Each row is a point. Each copy is the shape, with its points in the same order, stretched, turned, moved and blurred by noise. Some copies are also mirrored. Which?

Shape (8 x 2):
[[ -4.5  -4.5]
 [ -0.7   0.6]
 [  2.0  -1.2]
 [  4.4 -11.5]
 [  2.2  -1.3]
 [  1.9  -0.6]
 [ -4.6   0.5]
 [ -4.2   1.1]]
Copy 1 (8 x 2):
[[  2.6  -3.8]
 [ -0.5   0.7]
 [ -2.3  -1.7]
 [ -3.9 -11.3]
 [ -3.0  -1.9]
 [ -2.7  -0.5]
 [  3.3   1.2]
 [  2.4   1.0]]
Copy 1 is: mirrored
Copy 2 (8 x 2):
[[-3.8  4.2]
 [-0.5 -0.3]
 [ 2.0  1.7]
 [ 3.2  9.9]
 [ 2.0  1.4]
 [ 1.8  1.2]
 [-3.1 -0.1]
 [-3.0 -0.4]]
Copy 2 is: mirrored
Copy 3 (8 x 2):
[[ -1.3  -7.4]
 [ -0.3   1.4]
 [ -3.9   2.6]
 [-16.3  -5.3]
 [ -4.1   2.5]
 [ -3.2   2.9]
 [  4.3  -3.0]
 [  3.4  -1.3]]
Copy 3 is: mirrored

Shape (9 x 3):
[[ 0.0  4.0  6.5]
 [ 4.9  1.0  2.7]
 [-2.0 -0.9  9.3]
 [ 3.0  1.4 -0.2]
 [-6.0  2.4  5.4]
 [-5.5  1.5  0.2]
 [-2.3 -3.4 -5.6]
 [ 0.9  3.2 -4.1]
 [ 0.5  0.1 -2.6]]
Copy 1 (9 x 3):
[[ 4.5 -7.3  1.3]
 [-1.6 -4.9 -1.8]
 [11.2 -7.4 -1.9]
 [-3.2 -0.9  0.6]
 [ 9.8 -2.5  3.8]
 [ 3.4  2.1  3.9]
 [-2.1  7.6  1.5]
 [-6.4  3.8  4.2]
 [-3.5  3.3  1.5]]
Copy 1 is: mirrored
Copy 2 (9 x 3):
[[ 2.0 -0.3 -9.3]
 [ 4.5 -3.9 -6.4]
 [-1.8 -2.0 -8.6]
 [ 3.8 -2.5 -3.3]
 [-3.1  3.4 -4.6]
 [-2.1  3.0 -0.5]
 [-0.7 -0.3  5.8]
 [ 3.8  1.4  0.8]
 [ 1.9 -0.9  1.0]]
Copy 2 is: mirrored

Shape (8 x 4):
[[-1.5  2.8 -0.4 -6.9]
 [-5.6 -0.9  2.3 -3.5]
 [ 0.0 -3.1  5.9 -4.5]
 [-2.7  3.8  0.7 -2.9]
 [ 6.0  2.4  3.4 -7.1]
 [-2.9 -3.2 -0.4 -6.1]
 [ 0.2 -4.8 -2.7  4.9]
 [ 3.6  3.3  0.0 -1.6]]
Copy 1 (8 x 4):
[[-4.7  6.9  0.3  0.9]
 [ 0.8  4.3  3.1  7.8]
 [ 1.7  4.5  5.4 -0.7]
 [-0.3  4.6 -1.1  2.9]
 [-2.1  6.9  1.5 -9.0]
 [-5.2  2.8  2.3  4.4]
 [-3.2 -7.3 -1.0  2.6]
 [-2.1  1.8 -2.6 -4.4]]
Copy 1 is: only turned
Copy 2 (8 x 4):
[[ 1.4 -8.0  0.1 -6.5]
 [-3.5 -6.7 -2.6 -3.5]
 [-3.6 -8.1 -0.4  4.5]
 [ 0.3 -5.4  2.2 -4.8]
 [ 4.7 -7.1  3.9  3.5]
 [-1.0 -6.4 -5.8 -2.1]
 [-1.7  6.4 -5.7  5.0]
 [ 4.4  0.2  2.7  1.0]]
Copy 2 is: only turned

Shape (10 x 6):
[[ 2.3  4.5  2.2 -1.8  8.4 -2.1]
 [ 0.5 -3.7  3.7 -5.1 -3.8 -5.6]
 [ 4.9  1.5  5.3  0.5  6.5 -3.8]
 [ 0.4  1.3 -1.3 -3.8 -0.6  1.9]
 [-2.8 -5.2  3.9  3.3  9.1  1.0]
 [ 2.0  1.5  3.6  5.5  9.8  5.1]
 [ 6.2 -5.2 -2.2 -7.2 -3.9 -3.6]
 [ 5.0 -1.8 -2.7  4.0 -3.5 -4.6]
 [-0.4  1.0 -1.2  3.6 -3.6 -1.7]
 [-0.7 -3.5 -1.4  4.6  5.8 -3.2]]
Copy 1 (10 x 6):
[[-5.2 -6.7  0.8 -3.4  1.4 -1.2]
 [ 0.5  1.6  0.6 -4.7  5.3  3.8]
 [-2.7 -4.5 -3.1 -5.9 -1.1  1.4]
 [ 0.0 -0.6  5.4  2.1  1.9 -0.2]
 [-6.5 -0.7 -2.3  5.3 -0.5  2.3]
 [-6.2 -3.3  1.0  6.0 -5.4  0.1]
 [ 5.4 -3.5  0.1 -5.7  5.8  3.7]
 [ 4.9 -0.8 -3.1 -4.3  3.0 -2.5]
 [ 1.3  2.1  0.3  1.4  1.4 -2.9]
 [-2.9 -2.5 -5.6  1.4  3.2 -0.7]]
Copy 1 is: only turned
Copy 2 (10 x 6):
[[ -0.2  -6.3   2.3  -3.8  -5.3   4.8]
 [ -6.6   1.3  -7.9  -1.1  -2.1   3.3]
 [ -1.6  -5.1  -3.0  -2.4  -8.0  -0.7]
 [  0.3  -2.0  -0.4   2.6   1.8   5.7]
 [ -4.5 -13.8   2.6  -0.6  -3.0  -5.9]
 [  1.9 -11.7   4.0   2.3  -4.5  -6.6]
 [  0.7  -2.1 -11.2   3.2  -0.8   7.8]
 [  3.1   2.7  -8.3   1.4   2.6  -4.3]
 [  0.1   4.1  -2.0   1.0   4.9  -3.6]
 [ -0.5  -7.6  -0.4  -2.4   1.8  -4.5]]
Copy 2 is: only turned

Shape (10 x 6):
[[-5.9  6.1 -1.0  1.1  3.9 -2.2]
 [-5.2 -5.1 -1.7 -2.6 -0.7  8.3]
 [-5.0 -2.2 -2.1  7.3  2.3 -1.4]
 [ 2.9  5.0 -2.4 -3.0  6.8  7.4]
 [ 9.1  4.9 -0.4  2.8  2.7  4.5]
 [-3.4  8.0 -1.0 -6.6 -4.3 -0.2]
 [ 0.8  0.5 -2.6  0.6  3.3 -5.2]
 [ 4.9 -0.7  3.0 -4.8  6.1 -2.7]
 [ 0.9 -0.7  3.4 -1.2 -1.1 -2.1]
 [ 3.4 -1.5  2.4 -4.0  0.7 -1.9]]
Copy 1 (10 x 6):
[[-0.6 -2.1 -5.9 -2.7 -0.4  8.5]
 [ 5.4 -7.9  0.2  5.9 -8.6 -0.2]
 [ 2.2  0.9 -6.1  1.3 -6.9  3.6]
 [-5.8 -4.8  2.8  1.6 -5.8  7.1]
 [-7.3  4.5  4.5  0.5 -2.5  5.3]
 [ 0.1 -2.8  0.9 -5.5  4.7  4.0]
 [-6.2  0.6 -4.5 -2.3 -1.6 -0.4]
 [-8.8 -3.7 -3.7  3.4  2.2 -2.2]
 [-1.5 -0.1 -2.9  2.4  2.8 -1.1]
 [-5.1 -1.9 -1.5  2.3  2.4 -3.3]]
Copy 1 is: mirrored
Copy 2 (10 x 6):
[[ -2.4  -5.5  -4.2  -3.0   4.6   4.2]
 [  7.4   2.0   5.5   1.1   6.7   3.0]
 [ -3.1   1.6   0.8   0.0   3.7   7.2]
 [  4.4  -5.6   3.8  -8.0  -6.5  -2.9]
 [ -2.8  -0.4   3.2  -9.1 -10.4  -5.8]
 [  1.2  -8.8  -4.2   4.0   6.8  -5.6]
 [ -1.1  -2.9  -3.0   1.9  -3.9   2.4]
 [  6.3   2.9  -3.7  -3.0  -7.0  -0.9]
 [  2.0   3.1  -3.4   0.6   0.2   0.4]
 [  4.2   2.6  -2.7   1.1  -3.1  -1.8]]
Copy 2 is: only turned
Copy 3 (10 x 6):
[[ 7.9 -0.1 -4.1 -5.5 -3.0 -3.4]
 [ 4.9  2.2  7.7 -1.6  2.7  1.6]
 [ 8.1 -3.9 -1.1 -1.7  0.7  3.6]
 [ 3.7  2.4  3.3  1.0 -3.7 -7.8]
 [-2.0 -1.7  3.3  2.6 -1.4 -8.2]
 [-0.8  3.9 -1.2 -8.7 -2.0 -5.8]
 [ 3.1  0.9 -5.9  1.2 -0.7 -0.6]
 [ 0.8  4.8 -4.2  5.1  4.1 -6.5]
 [-0.1  0.9 -0.8 -1.0  4.3 -2.8]
 [-1.4  3.5 -2.0  2.3  4.1 -3.9]]
Copy 3 is: mirrored

Shape (11 x 8):
[[ 0.1  5.8 -3.5  4.4  3.8 -1.8  2.3  2.1]
 [-0.7  4.9  0.9  2.7 -3.1  5.6  0.7  1.9]
 [ 3.4  0.6 -2.3  3.4  0.9  1.8 -1.5  0.5]
 [ 3.3  4.8 -1.7 -1.0  1.5  0.3  0.3 -2.5]
 [-0.5 -0.2 -0.5  4.9 -9.8 -3.3 -1.2  2.5]
 [-4.2 -4.7  6.1 -3.5 -7.2 -6.6  0.1  4.4]
 [-2.6  0.6  2.2  4.8 -4.8 -2.2  0.5 -2.7]
 [-0.8 -5.0  3.7 -8.3  0.2  4.2  3.6 -5.6]
 [ 4.8  4.1  3.1  5.9  0.9  2.7  1.1  0.0]
 [ 3.9  3.8  2.0 -7.6  3.0  1.7 -1.5 -8.5]
 [-6.7 -4.2  5.0  2.6 -7.9 -2.5 -5.7  2.2]]
Copy 1 (11 x 8):
[[  1.0  -3.0  -6.3  -5.7  -5.8  -1.7  -2.1   0.6]
 [ -0.4  -1.4  -2.2   3.1  -5.4   5.7  -4.8   3.1]
 [ -2.7   2.2  -2.8   0.1  -5.9   1.7  -1.1  -1.0]
 [  2.9  -0.4  -0.2  -2.1  -4.9   0.9   0.3  -5.5]
 [ -9.7  -3.1  -5.9   7.8   1.7   5.5   0.8   2.2]
 [ -7.1  -5.1   5.9   5.6  12.8   2.9   3.4   2.0]
 [ -5.0  -6.5  -1.9   1.4   0.4   3.2   5.8   1.9]
 [  3.9  -3.8  16.4   3.4  -2.0   1.1   6.0  -5.8]
 [ -2.4  -2.0  -2.7  -4.0  -4.8   5.6  -3.0  -0.4]
 [  7.7   1.4   9.2  -2.1  -2.6   2.3   5.3 -11.4]
 [ -8.5  -0.2   0.5   8.7   9.5   4.8   5.2   7.6]]
Copy 1 is: only turned
Copy 2 (11 x 8):
[[-2.6 -0.6 -7.0  1.8 -2.4 -1.0  3.8 -0.3]
 [-1.6 -4.4 -9.3 -4.7  0.9  0.6 -3.2 -2.6]
 [ 0.1  1.2 -2.5 -0.6 -3.4  0.6 -1.2 -2.2]
 [-1.9  0.6 -1.3  1.9 -5.0  2.3 -0.6  0.9]
 [ 3.8 -5.1 -4.2 -5.5  1.8 -0.5  2.7 -1.0]
 [ 7.6 -7.9  2.5  1.4  6.0  2.4 -3.5  1.1]
 [-2.0 -1.3 -2.1 -3.6  4.1 -1.1  4.1  2.3]
 [ 1.0  5.3  3.2  2.4  1.3  6.6 -6.5  4.3]
 [-3.2  0.2 -4.3 -1.3 -2.6  4.3 -0.6 -6.3]
 [-3.3  2.4  6.5  4.4 -5.2  5.7 -5.1  5.0]
 [ 3.8 -9.8  1.3 -5.2  9.0 -5.8 -2.7  1.2]]
Copy 2 is: only turned
Copy 3 (11 x 8):
[[ -2.4   1.6  -2.7  -2.2   3.3  -4.9   6.5  -1.4]
 [ -4.0   4.2  -3.5  -4.0   4.4  -2.1  -2.5   0.4]
 [ -0.3   0.0  -0.6   1.3   2.4  -0.4   2.5   1.3]
 [ -0.7  -1.4   1.0  -1.1   2.3  -4.3   2.3   2.3]
 [  2.9   8.3   1.3  -1.5  -2.2   1.1   4.1  -5.0]
 [  3.9   3.4   1.4   0.5 -12.3   3.2   1.4  -5.2]
 [  1.5   5.0   0.4   0.9  -0.3  -2.3   0.9  -5.1]
 [  1.5  -2.5  -0.5   4.3  -5.7  -2.4  -5.9   3.0]
 [ -8.0   0.9  -0.5   2.5   5.3  -3.0   1.1   0.8]
 [  0.3  -6.5   2.8  -0.3   0.8  -4.3  -3.4   3.0]
 [  5.9   5.1  -0.6  -0.4  -6.3   6.3  -1.5  -7.8]]
Copy 3 is: mirrored
